Rows are points. The points of each table are mixes of a few directions, plus a little noise. Count the directions of each table, and those that both share. Where both have some left over, give the other angles between the two spaces (their principal angles), to ten degrees, smallest first.
In the rows, 128 means zero.

First (4 x 2):
[[142 158]
 [107  87]
 [156 183]
 [106  87]]
Second, 6 rows:
[[116 124]
 [120 125]
 [172 144]
 [128 126]
 [ 46  95]
 [185 152]]
Directions: first 1, second 1, shared 0; angles 40

First (6 x 4):
[[195 130 119  87]
 [147 138  86 109]
 [ 61 135  78 160]
 [167 123 160 113]
 [126 118 191 140]
 [ 75 126 136 162]]
Second:
[[103  98 188 162]
 [185 190 118  59]
 [166 110 128 115]
 [ 95 132  87 143]
 [ 82 147 111 142]
 [138  90 137 142]]
Directions: first 2, second 3, shared 2

First:
[[121 140 138 127 161 152 134 140]
 [126 133 130 123 134 123 131 126]
 [150  99 118 153  80 161 108 134]
 [128 132 137 136 154 180 126 149]
 [122 133 124 113 121  75 138 108]
 [140 111 123 142  98 143 117 130]
 [108 153 124  86 136   7 155  85]
 [132 123 125 131 120 134 124 129]
 [129 129 134 138 147 175 125 147]]
Second:
[[146  97 125 134 109 125 134 154]
 [131 119 125 130 119 119 141 128]
 [166  52 118 145  68  93 175 165]
 [118 151 130 123 146 140 113 118]
 [113 157 131 122 148 134 119 108]
 [129 115 124 132 108  97 165 112]
 [112 145 127 126 129 104 154  92]
 [109 156 130 123 141 119 136  95]
 [124 149 132 123 154 163  86 141]
 [134 141 135 123 159 184  60 167]]
Directions: first 2, second 2, shared 0; angles 40, 50

First (8 x 11):
[[121 180 143 116 114 126 118 155 134 125  68]
 [108 187 132  80 126 131 165 135 115 133  77]
 [174 131 139  62 153 111 181 108  82 138 123]
 [147  18  90 172 144 107  84 154 145 108 237]
 [115 108 119 180 132 137  46 109 157 129 129]
 [ 92 187 135 114 117 155 154  96 122 144  81]
 [ 79 134 114 160 117 144 104 140 155 123 136]
 [189  82 155 142 115 114 173 129 112 124 181]]
Second, 9 rows:
[[ 82 149 193 139 179 101  82 128  69 122 116]
 [160 115  89 147 119 117 164 155 199 157 159]
 [150 154 129 158 134 152  82 114 116  76 134]
 [162 104  94 141 122 167 209 166 171 139 141]
 [160 169  98 145 127 114  74  75  93  49 105]
 [ 83 166 179 125 112 116  49 114  60 129 143]
 [ 93 144 137 123 116  99 168 152  85 168 135]
 [134  74 109  91 132 119 166 126 191 160 107]
 [130  79 121  83 113 164 159 124 165 147 110]]
Directions: first 5, second 6, shared 0; angles 30, 40, 70, 80, 80

First (11 x 14):
[[157 123 137 130 164  96 136 128 126 117 121 109 109  67]
 [138  95  55 140  66 223 163  87 150 164 207 128 209 184]
 [128 101  71 138  73 210 151  95 146 158 189 133 193 184]
 [174 103 101 136 141 141 160 105 138 133 165 103 150  78]
 [ 67 159 155 119 103 120  92 157 116 126  86 162 109 203]
 [ 43 163 150 118  76 142  84 157 117 132  90 177 121 249]
 [133 139 159 125 161  83 117 145 120 112  99 122  92  90]
 [144 125 128 129 142 120 135 124 130 123 129 119 124 100]
 [141 135 152 124 167  84 123 139 121 112 103 117  96  76]
 [155 124 139 127 163  96 134 128 125 116 120 110 108  68]
 [125 140 157 122 155  89 115 143 119 113  98 127  98 105]]
Second:
[[143 141 154 120 162  91 110 140 149 138 113 123 140  90]
 [173 132 127  73 122 162 146  49 128 175 115  51 144 134]
 [ 85  94 126 125  59 117  80 178  99 114 186 152  83 145]
 [159 122  95 171 112 153 167  95 136  94 157 144 129 150]
 [177 143 154 140 167  75 113 136 170 120 133 130 140  71]
 [104 162 104 158 203 177 203 101 123 126  36 142 174 157]
 [ 43 107 117 115  78 152 105 175  78 127 137 153  97 174]
 [138 125 147 121 126  95  98 147 138 131 145 128 122 100]]
Directions: first 2, second 4, shared 0; angles 40, 40
